Each row is a point. To make a cloud, some directions were put in groups of two or more. Within a group, all points are equally far from the middle, so they leave a hole (a ring in 2 directions, a hollow ball in 3). The other directions are filled evenly. Then the cloud was stretched, turned, moved and blurred a little. How many holes are there, and how many directions does each take, smallest first?

Cloud, 22 rows:
[[  8 -18 -30]
 [-21 -16  -2]
 [ 42 -48  18]
 [ 49  11   9]
 [-18  61 -65]
 [ 25  33 -21]
 [ -2  32 -65]
 [  9 -53 -91]
 [-45 -20 -32]
 [ 64 -18  12]
 [  3 -32 -50]
 [  8 -34  38]
 [ 62  22  -6]
 [-31 -58  -6]
 [ 24  59 -44]
 [-59 -36 -34]
 [ 22  10 -21]
 [-22  30 -80]
 [ 43 -20 -23]
 [ 90  -9 -31]
 [ 42 -29 -54]
 [ 75  23  14]]
Holes: 0

Cloud:
[[ 57 -12 -60  -9]
 [ 55  21  36  34]
 [-12 -13  62  27]
 [-38 -14  15 -40]
 [ 51  -8 -65  33]
 [ 14 -15 -94  13]
 [ 12  33  55  23]
 [-18  13  54   9]
 [ 42  65 -47   2]
 [ 65  24 -58  35]
 [-17 -22 -18 -63]
 [-40  28 -42  34]
 [-41  19   0 -19]
 [-40 -12 -51 -41]
 [ 60  40 -50  54]
 [-44 -48  17  -6]
 [ 19  75 -58  15]
 [-17 -21  11 -55]
 [-16  26 -29  72]
 [ 32 -17   3 -48]
 [  2 -52 -65 -41]
 [-21 -60  32 -29]
 [-17 -19  56 -12]
 [ 12 -51   7 -53]
 [ 36  40 -21  84]
 [  3 -30 -11  65]]
Holes: 1 (4)

Cloud (49 x 6):
[[ 16 -37  -3  -5  47  68]
 [ 61   2 -43 -57 -34  22]
 [ 43  -1 -29 -66 -43  24]
 [  9  15  21  41 -47  26]
 [ 23  53  20 -27  52  -7]
 [-64 -61 -29 -10  34 -16]
 [  4 -28   9  58  -4  44]
 [-19  13 -12 -22  48   8]
 [-46  12 -20  -2  15  58]
 [-15 -53 -17  59 -22  -1]
 [-39 -36  19 -64  45  72]
 [-16 -50  28  78  -2 -45]
 [ 14  17  22  35  42 -34]
 [ 31  46 -34 -62 -22  11]
 [-79  39 -30  -4  28  16]
 [-17  28   2 -29  -9 -77]
 [ 14  -4  51  -1  20 -13]
 [-30  19  38  -3 -40  12]
 [ 10  36  13  74 -37 -19]
 [ 63 -14 -21  36  47 -48]
 [ 12  28 -49 -19 -12  -1]
 [  6 -31 -15   2 -47  33]
 [ 13  41  24 -31 -13  10]
 [-13 -46 -13 -12 -15  23]
 [ -7 -38 -69   2 -61  39]
 [-38   6 -47 -48  32 -45]
 [-62  73 -47  10  -8  -1]
 [ 10  13   4 -70 -45 -39]
 [ 60  29  20  65  51 -59]
 [-62  18 -29 -30  36  -2]
 [ 37 -23  20  20 -86  15]
 [-32  -3  38  -7 -41  53]
 [ 32  33  20 -30   1  20]
 [ 13  13 -37 -10  65  -3]
 [-13  17  10  26 -40 -11]
 [ 63  19 -28 -11  20  47]
 [  6  65 -52  36  53  -1]
 [-18  -8 -37 -10  45  -9]
 [ -9 -19 -45  23 -45  13]
 [ 23  17 -33   6   9 -28]
 [ 14  60  51 -17  48 -15]
 [-12  51   2 -49 -21 -40]
 [ 19 -95 -11 -41 -30  31]
 [ 23  82 -19  36 -19  -4]
 [ 20  88  39 -39 -46  22]
 [ 13 -37  26  49  51  -3]
 [ 21  41 -84  32 -42   4]
 [ 32   8  49 -19 -25  36]
 [-48 -26 -48  -5  -5  12]]
Holes: 0

Cloud, 80 rows:
[[  3   8 -34   7  29  20  -8  20]
 [-13  41  -6 -55   1 -28  27 -47]
 [ -1  11 -12 -55  33  -6 -36 -69]
 [-19 -12  13 -22  23 -31 -37  59]
 [-57 -20  25 -58 -43   0  26   9]
 [-41  -9  28  21   1 -50   9   3]
 [ 38 -10 -17  34  38   7 -29  -5]
 [  2  -6  24  34  -9 -11 -37  13]
 [-31 -27  75  19  36  -7   9  17]
 [ -2  29  17 -95 -13  12  11  10]
 [-26  25 -25 -17  28 -44  60  50]
 [  6   8   1 -10  49  21  64   0]
 [ 21 -25 -39 -30  26 -24   5  26]
 [  6  27  27 -21  27 -55 -39 -39]
 [-44  -6  69 -54  25  -7   6  46]
 [ -4 -12  -1  54 -30  40 -15 -17]
 [-15 -38 -12 -32   4 -49   9 -14]
 [-62 -41  21 -23  41  -8  46 -29]
 [ 16  17 -47  -4  14 -12  23 -35]
 [ -1 -14  11 -30  38  75  30  14]
 [-74 -61  44 -48  45  26   3  19]
 [ 38   8  31   6  79  20 -10 -20]
 [ 62 -26   8 -54 -18  12  18   7]
 [ 16  30 -23 -24 -13 -26  35 -12]
 [ 26   2   9  33 -12   4   5  14]
 [ 33  47 -36 -19  37 -47 -15 -34]
 [-76  32  17 -29   5 -11  27 -21]
 [ 28  22   5  -1  23 -47 -28  43]
 [ 42  14 -25 -24 -14 -55   9 -33]
 [ 28 -12   5 -17 -11  26   3 -35]
 [-31 -52  30 -50  11 -29  11 -12]
 [-62  11  33   0  35 -13  25 -16]
 [ 30 -28 -45 -13 -25   3 -43 -42]
 [ -7 -44   8  29 -21  48  15  38]
 [ 15   0  17  19 -43 -40   3  43]
 [  5  32  13  25 -16 -61 -17  24]
 [-39   6   3   4  41  23  60 -68]
 [-27  64 -22 -41  -7 -21  -8 -13]
 [-46 -59  26 -58  -4  59   2 -20]
 [  9  30 -29  71  -5  20   6   4]
 [ 23 -29 -20  35 -56  21 -10   6]
 [  0  -8  44 -62 -31 -36 -51   4]
 [-11   2 -49  42 -30  50 -12 -13]
 [-31   8  25  -7  63 -22  32  21]
 [-21   3  34  27   8   6  70  25]
 [ 66  15 -55  19  -7  22 -22  57]
 [ 19   3  39  -9 -59 -37  10 -20]
 [-20  -3  43 -36  -3  21  54  -9]
 [  5  23  79  -3  10 -16   1  -3]
 [ 36 -36 -35  22  27   3 -41  12]
 [-19   3   3 -11  11 -27  26 -34]
 [-13  -7   4  43  41  32  67   5]
 [ -6 -15 -20 -93  27  25  -9 -36]
 [ 34  -2 -68  20  21  64 -25 -21]
 [ 19  11  20  26 -22 -18   2 -36]
 [-11 -28  -3 -68  45  17  47  -6]
 [ 50 -15   5 -38 -10  21 -32  32]
 [-74  -1  11 -60 -22 -10   8   9]
 [ -1 -37 -39 -10  52  41  25  -7]
 [ 25  24  -6  34 -49  25  -9 -39]
 [ -4  38 -37  19 -36  26   0 -31]
 [  2  34  -8 -17  41  32  49  29]
 [  1   5   0 -29  -7 -39 -30 -22]
 [  0  23  -2  48  -8  19  29 -42]
 [ 37   5 -68 -19 -26  10  69  45]
 [ 60   3 -14  21 -40  -2   9  -9]
 [ -3 -31  -7 -42  68  17 -17  38]
 [ 48  14 -37  16  30   9 -18 -34]
 [-28   2 -22   4  23 -33  22 -11]
 [-22  -8  33  13   9 -10 -54 -17]
 [ 24  28  61   8  -4 -18  25  27]
 [ 20  32  -6 -48  44  29  46  54]
 [-37  48  40 -39  11 -11  23  48]
 [  6  12 -57  19  67  31 -25  -2]
 [  3   5 -26  15 -44 -31  14  62]
 [-20 -21 -59 -77  11  -5  19   5]
 [ 12  45   7 -25 -32  20   4  29]
 [ 49 -39 -28 -32   9 -22 -16  15]
 [-31   6  45   7  29  -7 -59  -1]
 [-15 -15  38  52 -11  49  16 -23]]
Holes: 0
